Rows are points. Each copy is the shape, with its points in the same order, stretched, turned, moved and blurred by noise. Say if it was mirrored as well.
(in the rows, 128 means zero)

Shape, 6 rows:
[[193 124 137]
 [121 110 128]
 [106 121  60]
 [125 120 126]
 [120 109 115]
 [116  74 131]]
Copy 1 (6 x 3):
[[153 122 188]
 [113 124 133]
 [149 111  88]
 [122 131 135]
 [124 119 132]
 [101  94 139]]
Copy 1 is: only turned
Copy 2:
[[163 154  86]
 [130 108 122]
 [161 108 194]
 [126 117 125]
 [136 108 143]
 [134  70 113]]
Copy 2 is: mirrored
Copy 3:
[[168  97 120]
 [106 105 161]
 [ 54  91 118]
 [109 117 152]
 [101 100 150]
 [104  74 184]]
Copy 3 is: only turned
Copy 4, 6 rows:
[[199 136 112]
 [127 108 111]
 [ 82 138  65]
 [133 119 110]
 [124 114  96]
 [129  73  97]]
Copy 4 is: only turned

Shape:
[[108 161 115 124 146 126]
 [120 151 184 142  90 147]
 [ 86  75 120 138  55 106]
 [135 103  98 122 177 104]
 [141 174 170 161  71 125]
 [124 136 124 121 144 122]
 [128  92 123 100 155 124]
 [124 156 108  87 135  83]
 [108 110 148 129 171 101]]
Copy 1:
[[114 174 119 130 156 124]
 [121 169 201 115 110 100]
 [ 51  97 159 155  78  92]
 [126 103  94 131 163 145]
 [145 179 178 140 106  67]
 [120 145 118 122 145 136]
 [112 103 116 102 137 153]
 [119 146  69 106 145 106]
 [114 103 134 105 179 118]]
Copy 1 is: only turned
Copy 2 (9 x 6):
[[121 173 134 126 147 108]
 [149 137 186 171 100 120]
 [ 77 105 101 188  95 140]
 [108 124 101 104 183 102]
 [150 141 179 183  85  82]
 [122 146 131 124 144 108]
 [119 115 117 108 155 132]
 [ 99 151 127  87 122  90]
 [102 120 154 124 172 116]]
Copy 2 is: only turned

Shape, 14 rows:
[[118 146 116  85 167 114 121 147]
 [114 112 118 147 120 111 115 145]
 [136 117 155 123 145 159 123 143]
 [131 124 131 140 155 108 249 113]
 [129 123 117 149 132 115 129 147]
 [129 131 197 129 111 108 124 147]
 [130 135 148 131 115 115 119 138]
 [133 112 123 112 118 126 127 143]
 [125 130 161 138 119 109 123  92]
 [127 124 168 138 134 107 118  70]
 [ 95 123 133 113 135 180 116 142]
 [114 136 120 142 134 141 129 125]
 [120 123 135 133 112 128 136 119]
 [136 139 112 142 122 138 137 131]]
Copy 1 (14 x 8):
[[124 157 103 109 166 110  91 124]
 [132 121 115 145 119 136 102 145]
 [149 144 144 125 168 156 134 132]
 [ 58 146 112  73 147  89 186 188]
 [130 135 115 139 129 122 115 151]
 [129 135 187 127 146 116  93 167]
 [135 140 149 138 125 120 107 142]
 [144 133 122 110 121 126 111 140]
 [104 134 168 140 118 115 118 119]
 [ 89 120 172 149 127 110 120  96]
 [141 155 132 121 145 191 110 127]
 [120 152 120 141 129 135 125 130]
 [124 141 141 126 114 135 121 135]
 [134 157 117 137 116 121 136 141]]
Copy 1 is: only turned
Copy 2:
[[107 160 122  62 143 119 121 138]
 [142 125 132 118 112 101 146 151]
 [116 134 150 117 142 161 147 152]
 [ 48  97 119 167 109 115  66 130]
 [135 128 128 123 119 111 128 153]
 [132 149 197 114  95 125 140 158]
 [137 149 155 114 104 120 139 142]
 [126 127 130 100 103 132 145 143]
 [138 134 174 133 107 118 132 101]
 [141 127 185 131 121 122 124  85]
 [104 149 124 113 144 141 180 141]
 [124 145 126 132 133 118 144 129]
 [121 132 140 131 102 121 146 122]
 [130 146 115 136 114 131 136 135]]
Copy 2 is: mirrored
Copy 3, 14 rows:
[[136 132 107  86 161 141 148 134]
 [122 105 135 138 121 134 109 142]
 [123 148 160 111 112 172 143 134]
 [110  98 161 120  89  79 224 125]
 [133 113 139 140 120 129 132 149]
 [104 161 190 119 141 125 114 150]
 [122 145 155 127 129 128 115 137]
 [132 121 141 100 112 136 114 135]
 [106 139 170 141 135 125 121  96]
 [ 99 136 179 145 148 132 130  72]
 [103 150 113 106  99 186 130 132]
 [120 135 125 140 111 146 139 126]
 [114 132 146 129 106 129 123 120]
 [139 137 132 139  98 133 138 135]]
Copy 3 is: only turned

Shape, 14 rows:
[[128 187  91 118 129 143 110 146 121 159 182]
 [129 117  98 124 131 169  93 151 159 107  99]
 [ 98 178 149 131 146 164 141 124 170 204 134]
 [ 96 120 109 146 130  86 135 167  94 136 125]
 [119 133  85  82 148 121  87  93 110 120 134]
 [ 87 141 115 142 118 145 103  82 127 105 128]
 [132 161 185 120  70 124 110 123 128 111 117]
 [108 155  94 158 113 139  72 125 151  88 162]
 [120 125 141 135 122 128 146  96  95 169  88]
 [149 166 194 141 128  96  85 101 111  90 131]
 [133  68 193 121 136 166 113  92 135 135 107]
 [113 133 150  76 158 168 102 105  93 140 113]
 [ 94 146 118  97 127 131 175  41 125 116 162]
 [127 121 138 150 134 160 134 138 131 113 122]]
Copy 1:
[[133 131  96 137  80  68 123 155 116 139 174]
 [ 92 103  87 146 126 166  72 161 135 153 130]
 [134 200 106 112 119  96 125 136 154 192 134]
 [104  87 153 123 147  94 157 164  86 163 122]
 [ 76  87  74 111 124  94  98 107 113 136 171]
 [ 59 129 104 152 107 125 112  89 107 146 122]
 [101 134 184 106  79 144 109 115 137 110 116]
 [ 63 115 114 199  88 121 105 131 115 122 156]
 [137 118 133  89 134 132 140  89 114 177 109]
 [107 136 183 140 132 121 106  77 110  70 144]
 [121 119 125 113 151 124  60  80 170 146  66]
 [129 132  88  76 138 104  66 101 105 142 115]
 [ 71 135  66  99  98  78 168  68 141 112  97]
 [130 120 121 148 130 134 111 133 125 127  92]]
Copy 1 is: mirrored
Copy 2, 14 rows:
[[165 174  89 102 107 166 115 140 124 175 154]
 [124 119 117 124 126 168 116 180 139  73 118]
 [144 125 161 141 101 176  95 148 160 202 157]
 [113 125 100  91 104 100 147 148  97 147 121]
 [ 91 136 103  72 163 167 136 121 132 117 115]
 [122 116 143  83 111 173  90 122 115 104  92]
 [133 184 194 103 106 126 116 116 127 118 128]
 [156 150 108  90 122 144  68 144 129  94 105]
 [ 93 116 164 138 105 158 152 102 112 157 101]
 [131 181 182 100 164 111 103 100 101 132 106]
 [110  90 199 154 147 154 108 106  93  86 159]
 [110 125 160  96 153 200 151 131  87 129 145]
 [141  80 158  66 116 177 145  57 144 153 112]
 [156 113 148 142 119 143 125 146 110 106 121]]
Copy 2 is: mirrored
Copy 3 (14 x 11):
[[ 95 152 109 106 115  76 163 139  99 145  99]
 [136 123 103 141 162 163 128 161 132  97  97]
 [ 56 148 153 120 127 115 162 147 187 159 120]
 [132 142 142 121 105 137  95 142  78 159 148]
 [113 127 108  97 157 105  93  82  99 137  86]
 [ 92 131 119 134 114 120 103  99 133  84 111]
 [164 130 163 104 118  81 131 138 166 107 117]
 [102 138  78 134 118 102 119 154 114  65 113]
 [116 105 181 144 126 128 110  96 139 168 121]
 [158 155 149 124 156  58 109 111 154 102 153]
 [120  81 183 118 187 144 129 113 163  99 140]
 [115 140 181  98 174 127 128  97 128 127  86]
 [ 82 129 108  89 101 119 116  16 157 122 134]
 [122 127 131 144 140 147 145 135 136  99 142]]
Copy 3 is: mirrored
Copy 4, 14 rows:
[[154 185 133  83 135 144  92 114 105 171 173]
 [139 109  96 136 115 153  64 148 140 101 108]
 [126 145 167  84 115 197 117 185 104 166 123]
 [141 157 129 119 126  70 143 151 104 113 151]
 [119 156 120  88 164 115 115  65 135 117 129]
 [106 158 117 142 126 149 133 104 114 104 125]
 [182 142 160 161  98 143 159  96 114 112  85]
 [130 170 120 160 117 149  84  96 130 112 173]
 [124 134 133 123 133 124 174 140  90 136  82]
 [185 132 168 175 158 140 168  58 116 101 132]
 [117  50 127 126 104 148 146 109 125 113  90]
 [134 107 126  70 136 143 124  94  86 101  97]
 [110 171 101  75 131 154 196  89 144 139 137]
 [146 107 103 138 117 152 126 143 119 116 132]]
Copy 4 is: only turned

Shape (16 x 12):
[[121 144 154 115 136 168 145  77 124 137 174 154]
 [153  93 101 154  98 125  91 143 138 113 102 132]
 [146 143 151 142 139 149 147 150  84 135 107  90]
 [ 87 103 118 175  60 136 111 134 156 103  86 108]
 [124 114  95 162 123 152 134 153 174  91  95 128]
 [102 117 113 143 114 103  86 169 140 134 114 113]
 [112 147 114 141 111 123 128 143  79 133 108 156]
 [127 177 138 124 174 143 117 114 164 127  87 161]
 [155 172 154  99 150 155 151 100 149  76 108 156]
 [ 88 109 177 128 167 171 153  97 100 112 162 186]
 [143 109 146 147 115  95 138 142 110 158  74 121]
 [102 107  93 139 103  88 127 149 152  93  98 105]
 [100 100  71 154 119 128 121 110 143 118  91 114]
 [172 167 145 119 156 132 156 123 166 120 111 142]
 [119 139 107 187 138 109 102 103 169  73 113 133]
 [136 172 145 143 152 147 174 120 143 128 141 175]]
Copy 1:
[[116 126 156 103 112 142 119 115  95 116 172 178]
 [135 134  89 167 119 151 141 107 153 121 142  77]
 [129 129 142 111 121 184 119 159  94 140  87  87]
 [ 88 143 123 143 120 161 181 107 184 141 144  63]
 [138 153 107 149 159 176 168  92 163 148 115 111]
 [107 137 118 150 156 127 129 143 166 132 129  70]
 [ 99 145 107 141  92 132 112 154 129 157 110 116]
 [106 149 132 117 140 171  68  79 142 142 103 153]
 [132 161 134  90 106 173 118  78 123  99  84 176]
 [ 84  86 151 138 120 142 136 123  85 118 130 204]
 [131 118 153 158  91 151 105 133 144 148  98  71]
 [130 148 125 130 137 114 173 114 185 137  99  74]
 [134 125  96 130 127 128 152  89 168 172 139  92]
 [158 168 162 119 125 173 102  90 125 117  98 148]
 [ 99 164 118 139 160 129 150  47 129 135 129  97]
 [128 169 165 135 125 163 114 109 103 146 125 179]]
Copy 1 is: only turned
Copy 2:
[[154 148 205  98 104 107 155 102 100 199 151 111]
 [127 103 102 122 112 146  73 148 166 134 116 146]
 [107 185 131 158 143 131  99 139 107 131 127 101]
 [ 75 107 106 111 102 160  60  76 148 129 102 170]
 [124  85 138 128 129 175  87 100 162 112 115 130]
 [ 75 117  93 109 156 116  94 126 172 134 133 139]
 [100 177 128 127 114 140 152 146 144 140 117 151]
 [153 130 184 119 173 125 155 105 151 157  55 112]
 [172 153 212 105 114 120 129 113 124 113  81 114]
 [124 148 249 118 123 131 168 118  74 197 149 161]
 [ 81 122 107 175 121 104 116 140 132 133  87 123]
 [ 93  92  99 123 125 125  99 104 159  78 129 170]
 [126  82  83 123 126 155 119 108 134 135 124 152]
 [166 136 186 139 124 112 133 112 149 121  91  87]
 [168  93 144 136 140 132  90  78 189 138 102 178]
 [149 153 217 146 113 129 172  89 152 160 117 105]]
Copy 2 is: only turned

Shape (16 x 12):
[[146 159 120 117 118 120 116 132 121 168 148 173]
 [119 129 150 148 199 108 112 106 136  96 121 128]
 [ 91 110 104 130 175 172 133 125 122 133 126 155]
 [ 60 102  80 130 176 165 109 145 174 149 110 112]
 [194 114 100 132  99 147 149 175 165 116 141 118]
 [137 136  92 132 128  91 117 145  88 151 143 135]
 [111 150 111 124 175 158 161 111 128 184 106 123]
 [139 101  98 191  92 126 137 122 139 133 166 115]
 [162 116 148 151 113 121 129 145 113 134 145 153]
 [ 61 139  99 101 162 166 132  94 133 120  93 110]
 [ 81 120  61 118 214 163 174 122 170 139  82 139]
 [ 83 159 179 154 170 105  92 120 128 118 159  99]
 [ 93 109 153 123 160  92 122 105 166 122 121 137]
 [135 123 140 154 103 107 121 165 103 154 107 140]
 [190 134 118 161 107 130  93 130 147 135 115 140]
 [113 182 159 159 151 100 123 132 143  99 118 164]]
Copy 1:
[[133  94 123 107 108  72 140 152 102 153 128 114]
 [158 190 152 117 122  92 136 133 161  87 113 133]
 [123 159  76  95 155 114 152  98 117 123 138 141]
 [121 151  71  84 173 158 198 102 127 131 103 171]
 [114 118 154 114  77 169 118 129 125 181 160  88]
 [139 116  90 130  89  92 153 168 135 135 133 119]
 [ 88 141 105  86 140 101 190 126 120 119  92 100]
 [112 164 122 130 125 129 117 190 146 174 128  96]
 [149 116 149 141 121 103 105 152 128 140 147  91]
 [ 98 177  87 111 134 132 161  72 103  98  73 161]
 [ 97 156  60  46 156 144 196  72 168 112 109 136]
 [136 191 168 151 124  73 147 172 122  92  98 176]
 [156 150 147 144 168  98 136 114 167 129  99 139]
 [148  81 138 155 132 122 116 167 118 118 124 116]
 [158 125 161  99  94 135  98 174 107 147 118  87]
 [117 138 180 116 116  84  94 153 133  93 112 151]]
Copy 1 is: mirrored
Copy 2:
[[117 151 101 129 158 165 141  93 132 154 100 113]
 [ 92  87 152 129  93 131  84  83 170 119 134 115]
 [102 119 156 120  93 150 178 110 142 126 150 134]
 [121  82 108 132  63 183 161 151 140 132 181 138]
 [152  71  65 111 191  95 138 138 131 133 149 113]
 [102 129  94 118 140 147 141 111  99 167 105  87]
 [144 113 136 164  79 151 183 118 158 150 116 113]
 [100 140  87 147 141  88 128 143 126 171 169 113]
 [ 86 120 100 136 167 105 125  98 137 128 113 129]
 [145 118 155 132  46 170 148 131 128 114 147 140]
 [148  94 141 122  49 157 200 139 180 120 179  86]
 [ 75  99 158 166 110 169  57 105 137 140 111 131]
 [ 90 112 121 134  83 144  84 128 192 109 128 129]
 [ 90 109  79 165 143 129 130 109 103 115 111 122]
 [130 106  63 140 159 120 113  73 131 142 144 128]
 [ 95 123 144 157 139 148  91  80 152  90 140  89]]
Copy 2 is: only turned

Shape, 15 rows:
[[127 103 152 129 130  96 143 151 118 164 138 120]
 [145 148 156  71 139 129 109  82 150 120 111 123]
 [124 121 127 156 112 141  10 137  75 135  82 165]
 [119 186 148 154  92 108 107 107 151 190 154 150]
 [135 171 113 152 110 144 111 120 111 125 119 122]
 [133 111  31 151 151 117  87 149 167 178 104 131]
 [155 102 133 144  56 111 124 149 169 120 161 155]
 [116 151 126 132 107 140 139 158 162 119 135 113]
 [123 109 124  90 140 118 130 143 150 132 181 121]
 [127 136 147 152 140 214 125 131 162 150 106 141]
 [189 106 138 144  79 137 135 151 124 150 167 114]
 [125 109 151  62 142 102 125 149 158 138 131 163]
 [119 110 143 155 143 117  82 143 152 140 136 122]
 [146 117 139 146 156 111 140  54  94 128 165 133]
 [157 126 152 147 156 101 111 148 126 119 162 145]]
Copy 1:
[[128 114 167 127 121 124 179 138 113 141 145 114]
 [159 163 132  85 136 114  78 156  94 169 124 128]
 [ 48 122 149 160 136 156  81 166  75  61 174 184]
 [ 85 168 126 159 111 112 126 158 131 190 166 125]
 [110 141 105 159 118 152 115 151 112 131 121 114]
 [103 112  66 141 191 116 156 131 129  95 179 142]
 [138 119 135 152  89 139 127 127 167 141 162 173]
 [119 107 112 123 109 140 113 147 164 140 120 104]
 [152  88 139 116 151 101 137 130 123 178 125 135]
 [ 76 153 134  96 147 172  94 119 147 130 124 125]
 [143 103 144 149 108 187 154 132 131 163 163 139]
 [141 123 152  77 129  86 140 161 122 146 129 156]
 [108 121 156 131 155 117 110 132 130 126 166 120]
 [161 158 170 178 156 118 146 101  68 180 116 125]
 [141 124 177 156 156 125 138 159 125 149 132 135]]
Copy 1 is: mirrored
Copy 2:
[[129 111 124 147 150 124 171 152 130 180 115 100]
 [139 122 186 107  99  89 116  94 105 125 138 145]
 [141 140 143 196 148 154  48  95  49 131  52  68]
 [ 90 167 146 170  90 129 104 119 136 219 138 138]
 [118 171 117 140 106 157 117 110 105 143 117 119]
 [148 137  80 150 172 131 102  44 147 139  95 140]
 [138  79 105 218  78 175 146 133 147 149 152 137]
 [109 129 122 134  97 162 138 149 156 134 123 137]
 [135  78 130  93 129 155 132 135 130 154 169 120]
 [129 151 196 164 143 205 121 107 159 134 110 145]
 [181 122 125 187  98 187 178 139 122 181 141 110]
 [129  61 141 124 140 118 116 148 116 143 136 162]
 [137 118 138 163 148 144 110 119 147 137 129  75]
 [122 145 143 144 153 120 177  86  88 139 190  94]
 [151 135 119 158 143 144 123 151 115 145 179 110]]
Copy 2 is: only turned
Copy 3:
[[129 116 147 141 179 114 121 135 134 160 122 125]
 [161 154 139  49 112 112 117 113 114 122 127 108]
 [143 173  98 170 114  87  16 147  85 131  38 147]
 [ 97 209 138 138 163 142 110 161 130 140 153 106]
 [141 154 117 160 123 118 129 131  87 104 118 115]
 [123 120  70 170 177 153  77  76 186  88  73 106]
 [129 123 149 170  96 166  81 138 148 151 164 134]
 [143 124 156 138 136 156 145 148 131  96 122 126]
 [113  85 149  96 159 161 118 130 124 129 125 112]
 [171 168 132 128 134 197 139 110 100 136  62 141]
 [161 110 129 179 124 159 115 139 105 178 148 100]
 [130 115 136  65 151 140  93 138 155 135 131 163]
 [134 141 165 141 168 133  75 114 124 132  89 110]
 [ 94 141 135 120 147 108 130  67  62 165 140  98]
 [139 126 150 137 180 135  84 105  86 140 148 143]]
Copy 3 is: only turned

Shape, 17 rows:
[[120 114 144 134 150 120 123 114 123 147 155 138]
 [133 113 125 124 124 126 110 122 233 115 110 137]
 [124 123 157 145 165 182 110 139 123 109 147 133]
 [124 123 129 122 133 156 122 133 121 109 129 117]
 [ 97 135 137 144 140 107 214 133 112 171 137 111]
 [ 98 120 136 127 132 137 103 127 111 110 124 134]
 [118 167 137 148 124 118 153 129 140 151   7 119]
 [ 90 109 145 119 131 107 134 147 187 122 152 140]
 [123 126 113 109 143 170 110 115 119 115 115 142]
 [115 112 152 136 133 118 111 125 150 144 107 104]
 [131 127 156 131 131 102 165 127 108 125 122 144]
 [116 117 127 145 174  99 109 139 112 110  81 118]
 [136 103 132 139 128 170 118 141 114 117 154 102]
 [126 159 122 127 162  99 113 161 111 144 150 159]
 [ 95 108 120 133 122 105 104 166 103 138 158 156]
 [130 131 146  42 132 131 111 131 104 119 151 131]
 [110 151 133 121 124 111 123 119 132 114 139 117]]
Copy 1 (17 x 12):
[[108 132 152 129 132 112 133 138 138 134 147 118]
 [155 115 132 145  76  90 131  80 128 186 102 121]
 [160 128 146 116 138 146 135 106 138 106 166 141]
 [144 131 119 101 125 135 134 122 110 127 137 135]
 [103 187 156 143 178 125 167 137 102 150 135  81]
 [123 121 107 111 127 112 125 129 103 106 141 143]
 [120 140 112 177 182 135 106  88  67 138  56 141]
 [137 139 147 128 107  65 156 114 115 152 144 109]
 [135 115 106 103 130 144 123 105 108 143 144 159]
 [126 108 135 139 125 110 125 126 115 127 108 107]
 [113 166 145 127 149 105 143 144 122 127 111 138]
 [132 117  92 157 149  97 110 152 133 116 114 129]
 [163 128 133 101 108 155 142 143 122 112 152 123]
 [130 152 154 128 151  89  88 157 123 138 166 136]
 [134 137 135 125 111  88 120 186  93 108 177 142]
 [121 106 135  38 148  98 115 137  99 148 137 149]
 [109 146 122 101 122  94 115 118 111 131 123 112]]
Copy 1 is: mirrored
Copy 2:
[[134 111 151 127 144 132 149 110 120 150 163 112]
 [157 123 175 100 172 151 131 150 224 105 103 105]
 [122 121 166 168 169 152  97 146  99 148 152 136]
 [110 119 137 136 143 145 110 144 115 117 142 119]
 [124  99 111 108 110 152 212 168  88 163 146  74]
 [107 120 139 130 146 108 122 136 132 114 163 136]
 [113 132 114  88 150  72 170 185 161 127  36  94]
 [156 101 154 103 155 147 163 164 163 125 169 127]
 [ 92 148 141 121 154 140 104 117 132 125 139 132]
 [131  93 162 117 159 115 141 151 152 120 123  94]
 [164 114 106 117 126 129 169 131 101 119 135 122]
 [120  86  92 147 168  87 116 139 153 127 132 116]
 [112  93 153 152 136 168  92 138 103 122 144 111]
 [148 121 100 115 127  96 128 137 124 208 168 134]
 [114  87 121 107 115 110 127 127 130 159 179 157]
 [141 137 116  72 148 127 110 109 104 122 188 120]
 [134 137 131 118 122 109 135 155 133 122 164 101]]
Copy 2 is: only turned
Copy 3, 17 rows:
[[115 100 132 121 148 150 127 138 105 129 141 138]
 [114 138 147 113 146  86 123 110 190 160 185 172]
 [141  92 139 106 129 181 112 158 162 130 144 130]
 [128 109 122 126 112 144 118 135 148 120 129 123]
 [ 31 134 108 149 154 158 156 141  91 119 127  75]
 [127  91 149 124 119 140  99 127 141 105 106 138]
 [102 171 186 109 145 125 184 111 157 107  79  89]
 [ 68  99 145 135 143 104  96 137 155 152 158 149]
 [142 118 124  91 105 145 113 131 149 107 117 143]
 [113 108 157 135 139 131 139 109 140 148 129 132]
 [ 99 104 136 131 149 129 157 153 109  99 124 104]
 [140 103 133 112 159 118 119 114 142 126  76 108]
 [142 102 106 151 110 170 128 141 144 129 141 124]
 [131 133 143 111 151 125  89 166  92 134 120 125]
 [116 103 130 157 129 128  81 155 111 125  93 152]
 [117  77 139  93  75 107 108 148  98 129 126 122]
 [116 110 152 137 127 121 109 122 123 109 146 118]]
Copy 3 is: only turned
